Rows are points. The window is the flat piece filled in between its corners: a triangle in 3 columns, a solid with four corners in 4, and so on. A path goes straight from each point to the next, and from the last back to the first. After which points does the path pass through the window?

Window (4 x 4)
[[-13  22   6  -8]
 [ 54 -53  37  -2]
 [-29  -7 -16  56]
 [-38  -9 -15   8]]
Path:
(1): [ 22   4 -25  10]
(2): [-10 -43 -42  -7]
(3): [  7 -10  46  15]
(4): [-56 -40  23  29]
(5): [  6  23 -47  60]
(6): [27 11 -3  3]
(7): [-25 -31  55 -12]
(8): [-55 -10   6  46]
Through the window after points: 2, 4, 8

Window (6 x 6)
[[-11 -10  21  20  60 -43]
 [ 27  10  51  36 -15   3]
 [-35 -12  23  37   0 -12]
 [ 19 -25 -20 -11  -8  12]
 [ 27 -14 -42 -35 -35 -17]
 [ 17  15  -7  25 -13   6]]
Path:
(1): [-13   1   4   5 -10   0]
(2): [ -1 -40   9  59 -36 -12]
(3): [ 23 -22 -16   0   5 -24]
(4): [-19  12  -2 -21   3 -24]
(5): [-5 -5  2 -6 16 -5]
(6): [  4 -29 -34  38  -7 -52]
(7): [ 30  -6 -31   3 -22 -31]
(8): [  5 -16 -14 -33  -7  -5]
Through the window after points: 3, 7

Window (9 x 9)
[[  4 -25  -8 -25 -20 -50  -4  12 -24]
 [-21  18   0  14 -27  18  15 -11  -2]
 [  6  19 -40  16 -27 -15  16  -7 -13]
 [ 20  20  47 -22  -1 -21  13 -20  17]
 [  6  18 -24 -10   7  25 -21   2  10]
 [  9 -24  28   1  -3 -23  -2 -14  39]
 [ 16  25  -5  24  38  -5  26  13  -2]
 [ -9  60 -10  36  18 -15  14  13  -5]
 [  5   0 -20  21  10  21 -23 -31  -2]]
Path:
(1): [ 42  -5 -31  27 -29 -14  -5  11 -13]
(2): [ 33   0  11  11 -12  -2  -1   3  20]
(3): [-28   6 -16 -16  19  -1  -2 -20   0]
(4): [-15  10 -35   3 -10 -26   4 -19   0]
(5): [ 20  12 -12  17  -2  20  -7  -5  -6]
(6): [ 28  21  12  14   6 -19  -8   9  -1]
(7): [-20  -7 -20 -26   4   6  15 -36  20]
(8): [-23  -7 -17   0  27 -41  10 -17  17]
(9): [ 34 -10  12  -9 -45  -6 -14  13 -21]
(10): [21 32 22 14 -4 -2  3  0 -5]
(11): [-14 -10 -12  -2   6 -34  18 -15   8]
(12): [-15   0  -1 -15  -9 -21   5  -6 -10]
Through the window after points: 4, 8, 12

Window (11 x 11)
[[ -4 -40   7   3   8  20 -29  -7  -1  15  20]
 [-14 -46  -5   8  -2 -35   1 -16 -13   6   7]
 [  1 -35   5  -1   0  18  35  27  21  -4  35]
 [-11  15 -11  -5 -37   1  -9 -24 -10   2  30]
 [  8 -18  22 -17  -3  -7   9  29 -28 -36  -7]
 [-12  -6  10  10  19  20  10  33   7 -16 -20]
 [ 17 -34 -16   5  10   1  -3 -12 -13  17 -10]
 [ -4 -24  -8 -12  21   6 -13 -26 -17 -10  -1]
 [  2 -22  15  -3   2   9  12 -17  -5   4 -18]
 [ -2   6   9 -27  22   2 -18  17  12  -9 -60]
 [-45  -5   1  -7  15  12  20  34   1  33   7]]
Path:
(1): [-24 -26 -15 -14   2  31 -15  13  23 -19 -23]
(2): [ -3 -12   7   0  16   0   6  10  -9  13  -5]
(3): [ 10 -26  25   8  28 -27   8 -18 -14 -11  19]
(4): [-16 -29 -25  -2 -18  45 -16  13   1  22  -2]
(5): [-19 -25  -6   0   5  14  -1  -4  -9  -5 -17]
(6): [ 16  16  12 -10  13 -18 -14  12  -3  21   9]
(7): [27 17 23 -4 14 -5 -7 19 -6 11  9]
(8): [-26 -48 -11 -13  -1   5   5 -16 -17 -13  -7]
(9): [ -6 -24  -5 -12   0  16  -3   1  -2 -13   2]
(10): [ 23  -9  27  16  22 -34 -12 -14  -6  22 -32]
(11): [  5  -7  20  -6  29  11 -16   8   6   4   9]
(12): [-10 -40 -25  -8 -32  -6  16 -24 -22   6 -16]
(13): [-23 -25  24 -24 -29  39 -13   7  -6 -13 -15]
(14): [  5  -1 -20  12  38 -26  25   9   0   7   9]
(15): [-12 -10  37  17  26  -2  -1  23 -11  17   4]
(16): [-24 -15 -13 -21  -3  11  19  20  -1   1  -1]
Through the window after points: 1, 15

Window (14 x 14)
[[ -3  36   2   3 -35 -12  30 -33 -28   8 -15 -11   6 -36]
 [-36 -14  11  17   9  50  22  29 -13 -42  -3  13  13  12]
 [  6  38  20 -25   6  13 -18 -26 -28   0  15 -42   9  -4]
 [ -7  -2  10   4   1   5 -19 -16 -22  -3  30  -3 -19   7]
 [ 36  -6  -9   2  -6  -9  10  46  -7 -21  21   8  12 -39]
 [-14 -22 -18  14 -40   2 -19 -20  54  -6   5   7  28  32]
 [-38 -25 -28 -13   6  31  29  23  11  -3  -9   2  -7  -5]
 [ 39  31 -23  22  21 -39   4 -15  -8  -9   0  -2  18  -1]
 [ 21   3  -8  20 -20  26  25 -37 -11  22 -29 -27 -17 -45]
 [  3  22   6  22 -14  -9  12   5 -31 -35  32 -60  -6 -19]
 [ 13 -23  -2  15  12 -23  -8  -1  -2  40 -42 -35  -7 -36]
 [-23 -18   3 -44  -7  24 -32 -15 -23 -19 -19 -16 -36  30]
 [ 17  22  45   4  11  -1  12 -32  14  10  -7 -26 -14   7]
 [  1  14 -10   6 -48  13 -49  18  28  14   7  -8 -24   4]]
Path:
(1): [ -2  39  24  -2  23   0 -39 -25  13 -24  11  -5  29 -42]
(2): [ -5 -14 -17   5 -37  12  17  -7  -8  19 -14 -23 -26  42]
(3): [  6   2   6   7 -25  29  19  25 -30  19  30 -14  27  14]
(4): [ -4  -1   2   3 -10   4 -10   1   6 -15  -4 -15 -15 -16]
(5): [ 13  25  -1   4  -4  -6   2 -36   4  -7   1  -5   0 -32]
(6): [ 16   0  -7  27  -2  -5   5  15 -12  14   0 -21   1   5]
(7): [  4   6   1 -10 -18  18  13   1  -9   1  -1 -14   1   9]
(8): [-27 -17   4  16  29  -2 -42 -27  13 -23  -7  17 -12 -19]
(9): [-25  11 -23  13  33   5  -1 -36  -3 -41 -33  12 -12 -15]
(10): [ 12   2   9  12 -13   1   5   9  -3  10  12 -21   7  -7]
(11): [ 15  -4  -9   5  -2   5   3  -4 -17  21 -10 -47  -3   0]
(12): [-18  29  28 -16   4  11 -12 -21  -4 -22   4  11   5 -29]
(13): [ -7  11 -13   0 -17   7 -27  -2  17 -17  15 -20 -12 -15]
(14): [ 20   5  20  20 -24  -1  11  16 -36  18   2 -14  -8  12]
(15): [ 30  15 -18   2  -3   0   1   6 -19  14  -5 -20   2  21]
(16): [-13   8   5   6 -12   0 -17 -12  13 -14  12  -3  -7 -25]
Through the window after points: 11, 13, 15

Window (14 x 14)
[[-15  -9  36 -17  17  10  16   2  -5  -7   6  -7   6 -21]
 [-46  28   8  -5  54 -26  -5  23  -8   0 -20 -38   9  34]
 [-23  34  14   5  29  -1  13  21 -27 -25 -30  14  -5   8]
 [  4 -13  -9   4 -45   7  -8 -16 -17   5  11   1  38 -26]
 [  1 -19   2  13 -11  17  -5 -20 -19 -36 -14 -38  16 -15]
 [ 29  18 -18  -7 -10  21 -11 -21  36   8 -21 -14   7 -54]
 [ 17 -15 -30  19   8  46  -6 -33  -4   2  16   0  31 -40]
 [ -3  60  34 -21  52  17 -20  10 -21  25 -45 -41  12  23]
 [ 26 -16   9  37  -7   4  28  -8   5  -7   2  -5  35 -13]
 [ 32  25   2 -55  56 -31  -7  19 -27  15 -38 -16 -24   6]
 [  5  -1  -9 -10 -13  31  27  -7   7 -30  14  -4  27  13]
 [ 17  -1   5  23 -11  23 -11  10   2 -15  30  -6  -6  -7]
 [ 15 -33  -4   6 -10  30  -8  24  10 -21  -6  11  36 -21]
 [ 30 -46  -9 -18 -11  12  10  -6   9  26 -32  31 -41  -2]]
Path:
(1): [ -1  13   3   3  12   5  21  20 -26  -1 -14 -19  11  -8]
(2): [  7  14  -6  -7  -2  16   3  56 -20  18 -34 -51   2 -24]
(3): [  5   5  13  -6  15   1   3 -10  -6 -10 -10   0  12   4]
(4): [ 17  14  18  21  15  22   5 -25  34 -23   8  31  20   3]
(5): [  7 -23 -18  -2 -26   8  11  22 -36   3   3 -46  13 -18]
(6): [  1 -12  -9 -15  28  12  33  24 -41  12 -11 -21   4   0]
(7): [ 18  41  22 -14   7 -12 -44 -22  24 -18 -21   8   5 -10]
(8): [ 17 -10  11 -14  54  17 -29 -17   0 -55 -16  24  -3  14]
(9): [  9  -2 -16   6 -43  15  22  13   1  34   0 -26  23 -35]
(10): [ 28  -1 -34  34   6   7   9  44 -37  16  28 -39  -7 -12]
(11): [ -3  -6  16 -20   6  11   2 -29  13 -22 -28  20  20  -9]
(12): [  6  28  17 -27  38   4 -47 -21  18 -14  -9 -18  12  10]
Through the window after points: 4, 6, 8

Window (14 x 14)
[[-14 -25  -2  12  -3  -2 -16  11   2   3  15  30   2   6]
 [-19 -11 -29 -11  21  13 -26  -8  -5 -24  22  -4  -5  22]
 [ -5 -29  -3  -5 -35  10 -55  -8  12   9  16 -16  -6  -9]
 [-23  25  -9  36   0   7  34 -36 -39  33 -20 -10   8   4]
 [ 30  10  33  -5   8 -47   7  30 -12 -15 -21 -11 -15  -3]
 [-16   5  -4  -9  24  -5 -51  -8  -7   7  17  17  12  -5]
 [ 37  13  31 -31   8 -31  21  20  17 -10   3 -10  19 -38]
 [  6  -4 -25  23   4  -5 -31  -3  19  10   9  -8   3  10]
 [ -5 -17  -1  -4  14  12 -24   6  19  12  -8  -8 -18 -22]
 [ 58   5  17 -42  14 -25  11  43 -12   4 -18  -5  11 -10]
 [  8  13 -19  -7  -4  -3 -21  -5  -1  -6   7  26 -18 -11]
 [ 16  16  23  20  15   2  28 -38 -19  28  -4   3  -8  17]
 [ 16  23  25 -21  -3 -11   6  18  16   0 -28  -4   7  12]
 [-21  19  -4   8   8 -32  48 -54 -22  60 -10   7  -6  10]]
Path:
(1): [ 14 -12  16 -12   0 -20 -23 -32   1 -21 -21  42  -3 -11]
(2): [ -4  11 -16   6   7   1   2  34   5  27  13 -35   6  -1]
(3): [-12 -15  -3   0  -3  -9   1  21   3   9  25   5  -9   8]
(4): [  1   1 -12   7  18   9 -34 -39  -9 -11 -21  22  14   4]
(5): [  2   6   7   0  -5  -4  -9  -7  19  -1 -24   7  13   9]
(6): [  6  16   6 -12  12  -9  -1  10 -13  12   5  -8  -4   2]
(7): [-16  20 -10   4  15 -25 -18  18  -6  27  20   0  -8 -13]
(8): [ 26 -16   9 -21  -6  21   4 -30   9 -14 -23   9  13  17]
(9): [ 27  -1  -8 -18  -7 -11  -8  -3 -14 -16 -32   1  27 -13]
(10): [-16  18  17   5  26  -7   3   2  12  33  32 -11 -39  17]
(11): [  1  13   8 -14  -5  12   5  11 -18  26   5 -10 -32  15]
(12): [  9  -2   9  10  15 -17 -10 -15  18  -5 -13  12  24  -7]
(13): [ -3 -13 -17 -10  18 -19   0 -19  15 -14 -27   6   7 -28]
(14): [ 20  11  34  -9 -16   2 -15  31 -25  25  25  -7  -9  19]
(15): [ 11  20  -8  -3   2  -8   2  26 -19  28  16 -16  -3  -7]
(16): [ 19   1  34 -18   6 -26  -3   1  16 -22 -32   6   3   4]
Through the window after points: 3, 5, 11, 15

Window (14 x 14)
[[ 12 -14  39  -8  18  33  16 -36  29 -12  19   4 -28   9]
 [ -4 -10  25  56  -7  -4   0  14 -15  -6  17 -13  25  -8]
 [ 39 -33  15 -29   6 -16  13  -6 -53 -10 -40 -17  -3   7]
 [ 28 -14 -20 -19  -2 -14   9  17 -18   2 -20   8  29  -7]
 [ 13 -42  21 -20 -10 -13   4  45 -22  18 -44  -7  10 -18]
 [-43 -14  29  42  10  10   7 -27  -8  14  24  32   5  13]
 [ 12  11  28 -11   7  37   5  -1 -18  -8  20  19 -46  23]
 [ 13 -23  -4   4 -55 -15  -4   9 -29  28 -44 -24  31  -7]
 [-36   1  31  10 -18   7  30   4 -22   1  17 -10  41  -2]
 [-31 -14  14  18  34  51 -15 -24  -4  18  37 -21  -1   3]
 [ 44  -7  46 -34  10   9  -4 -18 -25  15  15  18 -13 -11]
 [ -6  18  24  18  32  21  27 -24  -4  24  11  -6 -27 -11]
 [-28  -4  10   7 -15 -45 -15  14 -12  13  -8 -29  27   5]
 [ 46 -47  -1 -26 -18 -26  22  29 -30  36 -14 -24   7  17]]
Path:
(1): [  5 -35  -1 -31  22  -9  60   2 -36  -3  25  16 -46 -15]
(2): [ 17   6  35   8  -8  21 -22  -6  -8   8 -16 -14  11  22]
(3): [ -3 -21  25   6  22  28  -2  -8 -16  20 -16   6  20  58]
(4): [ -6 -10  14  12  -6  -6  10  -2 -14   4  13   7   4 -21]
(5): [-34 -35  -6   7  -7   7  13  -4 -30  14  11 -11 -26 -12]
(6): [ 47  11  49  -1  14   1  -7  -5   3   9 -11 -12  59  11]
(7): [ -3 -14  33   2   7  -5   9  -2 -18  17  -9 -11  19  30]
(8): [  7 -20  -2   6  -9   5   7   5 -16   4  -1  -5  -6 -18]
Through the window after points: 1, 3

Window (14 x 14)
[[-27 -37  -5   0 -38  -2 -16   1 -12 -16  11   1  18 -27]
 [  7 -10  -6  -2 -12 -15 -18   2  -2 -34  -5   5  -6  -7]
 [  1 -39  13 -21 -20 -18 -16   2 -31  -2 -24  -7  -3  13]
 [  3 -37 -12  34 -19  28   5 -28  15 -17  35   1  -7  11]
 [ 15  -8   4 -38   1  -5   8 -18  -3 -15  14  10 -21 -15]
 [ 14   6   7 -14  25  38  11   1 -25 -40 -10  17  23  -7]
 [-15  -3  12  34   2 -12  23 -36  -2   3  21  -9 -19 -12]
 [  1   8 -12 -12   6  33   7 -15  10  -5 -12 -21   4 -16]
 [ 28 -20  -8  -8  -9  -3  19 -25   5 -11  -3   2  10 -14]
 [ -7  44  -9  -2 -48  60  23  40  24   8  -2  11  37 -11]
 [  9   8 -14  -5   2   3   9  14  -9   7  18  -9   5 -16]
 [ 21  -2  36 -24   5 -24  -6 -17   1   8   6 -27   4  -2]
 [-21   7 -10  28  -3  16   4  -8  29  22  20  23  15   9]
 [ 32   2  12 -14  -7  10  -7  -5  -4   6  -3   3  -9 -37]]
Path:
(1): [  3 -14  10   1  -7   6  16  11   3 -23  -4 -11  -4 -16]
(2): [  2   4 -12 -26  -9   2 -33 -30 -21  10  15  21   6   2]
(3): [ 10  -8 -29  24 -13  22 -15 -44 -20   4  38  11   6 -16]
(4): [-12  -3  21  -3  -6   1  25  14  29  -6  -5  -3  -3   4]
(5): [  7 -24 -11   6  -4  20  13   1  18 -10  -3  -6   4 -18]
(6): [  4   0   7  13 -25   7  -1 -37  -9  -7  35   6   0  16]
(7): [ -4  32  19  15   4  19   2 -54 -16  -1  17 -16   4  24]
(8): [ -2 -22  -8   5 -12  -5  18  11  11  -1  11   7  -7 -30]
(9): [ 34 -34  25  13  18  26  -3  29  13 -15   0  -2  10   2]
(10): [ -2  11 -11 -25 -18   0   1 -24 -10  -8   3   2   2 -15]
(11): [ -2   0  -8   5 -14  -5  -1 -17   7   0  15  -1   9  -1]
(12): [  6 -25  15  -4 -11  30  11  18   5   8  -9   3 -14 -16]
(13): [ -6 -25  -3   5  -6  16  12  -1   8 -13  15   6  -4  -9]
(14): [ 13   8  -1  37 -27  -5 -15 -59  -3  12  22 -14  11   8]
(15): [  8   7  -5  -5  -2  10  -4 -17 -22 -27   4 -10  16   5]
(16): [  7 -13   6  -6   0  13   4   1   2  -9  -6  10  -2 -17]
Through the window after points: 3, 5, 7, 13, 15

Window (14 x 14)
[[ 11   8  -2  -4  -3  23   8  20 -12 -32  21   2  -3  15]
 [ -6  -3 -13   3   2  -9   4  16  10   5   3 -36 -23  13]
 [-15 -23 -16  -8  12   7  12  60   3 -17  22 -11  -2 -16]
 [  1   9  -7 -15 -13  10  32 -15 -13 -20 -31  13  14 -29]
 [-15  -5 -11  -4   3   6 -32   5  -8   2 -22  19  15  10]
 [-21 -28   4 -11 -23  21  19  31 -11 -11 -16 -12 -35   8]
 [ -6 -24 -17  17  -7 -17   9  29 -34  20  42   3 -13  18]
 [ -9 -29  30   9  -4   9  43 -42  19 -35 -41  18  12   7]
 [-13 -15  -1 -48  16  10   8  11 -18  -9  29  -7 -17  -8]
 [-16  20 -15 -11   4  11  16  10  11  10   1  42  -1  10]
 [-30   2  21  30  -5   1  12 -54   1 -38 -33  31 -20 -18]
 [ -1  11  18 -23  -9 -33   4  20  -9 -13  -4  35  -1   0]
 [-40   4  37  20 -39  25  11 -46  28 -15 -33   4  25 -12]
 [-35   6  -1  -8  31  -9  27  31 -48 -14  20 -17 -13  19]]
Path:
(1): [ 20   7  33 -13  19  15  24  32 -25  -7   5 -19  10  -3]
(2): [ 12  13   4 -12  33   6   7  37 -19  11  -3  18 -11 -18]
(3): [-37 -21  -1  -6 -27 -13  15   1   4 -35  11  -8  -2  12]
(4): [-45  -4   1 -23 -21 -23  32   3   2 -22  -1  15 -21  15]
(5): [ 32 -14  18  23  17  45  -8   0  -2  -2 -14 -11  37 -13]
(6): [  6  12  24   5  10  12   9  18 -24  16   7  -3  15   4]
(7): [-19 -17 -15 -11 -10  -2  16   6   4 -24   0   8 -11   8]
(8): [-46 -14 -43   8 -29  -2   2 -22  30 -13 -12  32 -30  19]
Through the window after points: 2, 8

Window (14 x 14)
[[  5  16 -27  16   6  23 -13 -12 -18  27 -19  14 -18   3]
 [-24  19 -26  14  32  -3 -20   6  12  10  -3  21  -8 -19]
 [-31  -7  -8  -7 -17 -28 -38 -21 -19   8   5  17   7   0]
 [-10  -6   2  15 -18  12  -1 -15 -33   2  26  18 -60   0]
 [ -1  -3   4   1  -7  13   2  -7  25 -42  -4   5  -2  15]
 [ -9   3  -7 -24  11 -10  -6  39   9 -16 -16  18   7  -1]
 [ 18   6  14   4   0   4 -15 -24  14 -30   3 -16 -28 -17]
 [  9  -6  -3 -27  -2   4 -22  -9  18 -17  15  18  18 -22]
 [-12  -7  -3  -1   8 -26   8  -7  11 -17  23 -19  18 -17]
 [-16  18  17   0  -7  34   6 -24   6  -5  12 -34 -11  16]
 [  4   1 -11   8  -4  17 -22  30 -12 -33   4   5 -17  21]
 [ 10 -20  10 -19  14   0 -22 -32 -19 -44  10  14  -8 -21]
 [  5  -3  46  20  13  11   7   7 -20  12  29   4  -8   5]
 [-39 -31  -6  -1  -9   3 -20 -23  -6  50  10  -4 -10  11]]
Path:
(1): [  0   1   2  -6  17   0  -7 -11  -2 -11  23   8  -9  -2]
(2): [ 10  -3   7 -31  18 -21 -13 -12   3  -9  22  17 -14  10]
(3): [-27  -6 -10  15 -17   2 -18  -4  -7  -6   1  -4  10 -11]
(4): [ -3 -11  31 -13  -4  30 -16   6  -7  -8   9  10  36 -35]
(5): [ -3   5 -17  15   9  -7   4 -13   4  -4   7  -6 -50  28]
(6): [ -3  -4   9  -7   0  -4  -6 -13   4 -12  14  -5 -10  11]
(7): [-19   0 -11  12  -6  31  -2  -4  14 -18 -13   5   6  -8]
(8): [-15  -2   8  14 -13  15  -7  -8 -14 -10  14   1  -9 -20]
(9): [ -1   0   7  -7  12   3  -8  -7  -2   3  12   1 -20  25]
(10): [-12   3 -15  -9  13   8 -17  -7   6 -16  17   7 -18  23]
(11): [  7  -9  16  12 -13   7   3  -3 -10  -4  -3   3 -10 -28]
(12): [  1 -28  -1  19 -18  31  -3   6 -25  -9   1  18  -3 -28]
(13): [ -2  18   2  -6  16  -1 -10  -1  17 -18   9  -4 -21  16]
(14): [ -3   8  -4 -12   4  -3 -14 -15   4   2   7   8 -11   8]
(15): [-28 -29   0  15  -9   2 -14  15 -25  -9  13  17  10 -27]
(16): [ -1  -7  15   0 -32  26 -19  -7   1  -8 -26  -7   4 -16]
Through the window after points: 2, 6, 8, 16

Window (14 x 14)
[[-20  28 -23  10 -11   7   7  13 -17 -19   9 -26   2  -9]
 [ -8  33   0   0 -22 -16  -9  22  10  22   4 -23 -33   4]
 [  9   5  -6  -7  -7 -44  22 -23  -7 -12  -9  26  36  17]
 [ 18 -31   6   3 -13 -15  37  11   9   1  27 -10 -32  30]
 [-30   0 -11   5  13 -15  13  27  13   9 -21  -9  -8 -12]
 [ 34  14 -36   0  32   2  11 -27 -17  15   0  33  60  25]
 [-26  -8   9 -15  -2 -24   9   8 -27  12  -1 -28 -31  29]
 [ 41   5 -41   6  31 -48  36 -20 -28   7  16  29  22   4]
 [ 12  32 -25 -20  35  -5  21 -41  -7 -14  10  40  15   7]
 [ 15 -12   0 -24   1 -22  -9  30  -8 -16  10  -9 -19  10]
 [ -6  10  29  22   5 -10   0   7 -18   1 -11  -6 -12 -15]
 [  5 -10  -8 -21 -23  -2  14   2 -13  15  -8 -16 -21 -17]
 [ 43  40 -55   5  24   3  12 -32 -10 -26 -29   5   7  21]
 [-35   3 -18  22 -19  -3 -27  10 -11   0 -10   5 -30  -7]]
Path:
(1): [ 28  17 -37  11 -26 -12  19  36 -30  -5   4  29  -2  17]
(2): [-12   5   4 -12  20 -20   4 -34   8  -2  -9 -26 -11  -4]
(3): [ -4 -20 -22  -1  -4  -6   6   4  19   5  21 -33  -4  -9]
(4): [ -3  23  22 -10  -7 -34  17   9 -41   8 -21  35 -14  20]
(5): [  0  14  -2  -2 -14 -12  15  13 -17  11  -5   9   3  17]
(6): [ 11 -15 -43  13  39 -13  -9 -23   8 -30   1 -33 -14 -13]
(7): [-17  -2  -9 -10   6   9 -17 -34   8 -20  18 -28   1  20]
(8): [  8  -3 -15   0  -8 -30  28  29 -15  12  -6  11 -22   7]
Through the window after points: none

Window (14 x 14)
[[  2   5 -17  19  10 -20  -1  -8  -8  10 -12 -18 -15 -12]
 [-10  -4  11 -12  32   3  -7 -15 -23  28  23  -8   0  -3]
 [ 24   0 -19   9 -13  13 -14  30  12  12 -10   2   0  14]
 [ 22 -32  -9 -14   7   1 -60  17  13  -2 -13  18  27 -28]
 [  1  -6   2  15   5   3   6   9   0  -2 -26  18 -21   7]
 [ 37   0  -7   5 -33  28 -15  -4 -19 -31  22  13  -3  17]
 [  1 -29  -9  13 -31  19 -10  -7  12  -5  -2  -5  -5  -6]
 [ -8  -2 -19  -6  -5   3 -21 -24   2  -5   6  27 -17 -32]
 [  1 -12 -25  -5 -20   2 -29   3   3 -24   6  20  25   1]
 [ 17  10 -18  -9  13  -6   8 -19  20  -3 -19 -18  -6  18]
 [ 10  36  13 -19   9 -13   3  -3  34  -8  -8 -30  23  15]
 [ -8 -11 -12  36  28  -7 -17  30  14  -6  15   9 -43  19]
 [ -7  -8 -30 -11 -26  -2 -16  -4 -26  -4  -1 -25 -35  -6]
 [-11   0 -11  23  -8  22 -38  -4   5 -17   2  11  -8  15]]
Path:
(1): [ 15  -4  -1   4  -2  50   9  42  -5 -11 -16 -11 -27  -5]
(2): [ -1 -15 -22  17  14  42 -15  14   4  -7   1 -18  -1 -12]
(3): [ 18  10  -7   4 -29 -17 -25   8   9   5  -8  23  -7  29]
(4): [  8 -15  -9 -20 -14 -23 -31 -21   7   7  -4   2 -17  10]
(5): [  5   5  -6   8   1  18  -4   7   6 -14  -3   5   3  -2]
(6): [  2  -4 -26  24  22  16 -12  27 -16 -20 -10  12 -24 -10]
(7): [  8 -13  -1  -8 -25  -6 -15 -27  15  13   7   0   1  16]
(8): [-11  -7 -21  11   3 -44 -29 -34  15   9   3  10   4   6]
Through the window after points: 2

Window (14 x 14)
[[ 35  14  19   6 -13  -8 -12  13   5  26   4 -30  -4   4]
 [-10  -7  -2   7   5   7  25  -2  29 -30  10  41   8  10]
 [  4 -14  -9  12  -6 -16 -17  34  30  60   3   8 -46   6]
 [ 13  23   0 -16  -3 -49  21  -2  22  -3 -13   1   1  12]
 [ 24  21 -10   4  19  -7 -31  22  30 -29   8  41 -20 -10]
 [-14  45  32  -7 -13  25  23  -7  -3 -16  26   9  -8 -21]
 [ -4  23   6  15  -5   2 -18   0 -22  29  -8   7 -16  -1]
 [  2   7  18 -41  21 -19 -18   1   0  16 -31 -20   2  17]
 [ -1  19 -30   6  15  21  10 -15  13 -24  48 -14 -11 -19]
 [-18   2  10   2   2 -10 -12  21 -11 -19   3   3 -15  -7]
 [ 21 -42 -35 -41 -36  -4   2 -20  30   2 -44 -43  12 -16]
 [-20   1  -1  15  36  17   8  -1   1  -8  -8 -11 -13 -36]
 [ 24 -21 -30 -30  24 -12  51 -15   2 -33  -7  -1 -16  -7]
 [ -3  25 -16 -14  -6  10  13  35  26  10 -22  -7  10  25]]
Path:
(1): [  0   0   8   3  20  -3  -7  13  25 -24 -23 -41 -28  11]
(2): [  5  17 -21 -21  -4  -1   3  -8  -4  35  36  32   7 -16]
(3): [ -6  19 -15  -6  11 -20  -5  19  -4  15   8  23  29 -18]
(4): [ 12 -11   8  -1   9  12   2 -14  23 -25 -10 -13 -44   1]
(5): [ -2   0  10   3  11  -5   7   0  19 -14 -28   2 -33   7]
(6): [  9   8 -15 -26 -16  -8  -3  17   2  13  14   3  36 -16]
(7): [  3   0 -15 -20  -1  -8   5   1  -8  -6  -2  -3  17  -7]
(8): [  6  13  -1   3  10   6  17   3  20  -8   5   0 -34  -2]
Through the window after points: 1, 7
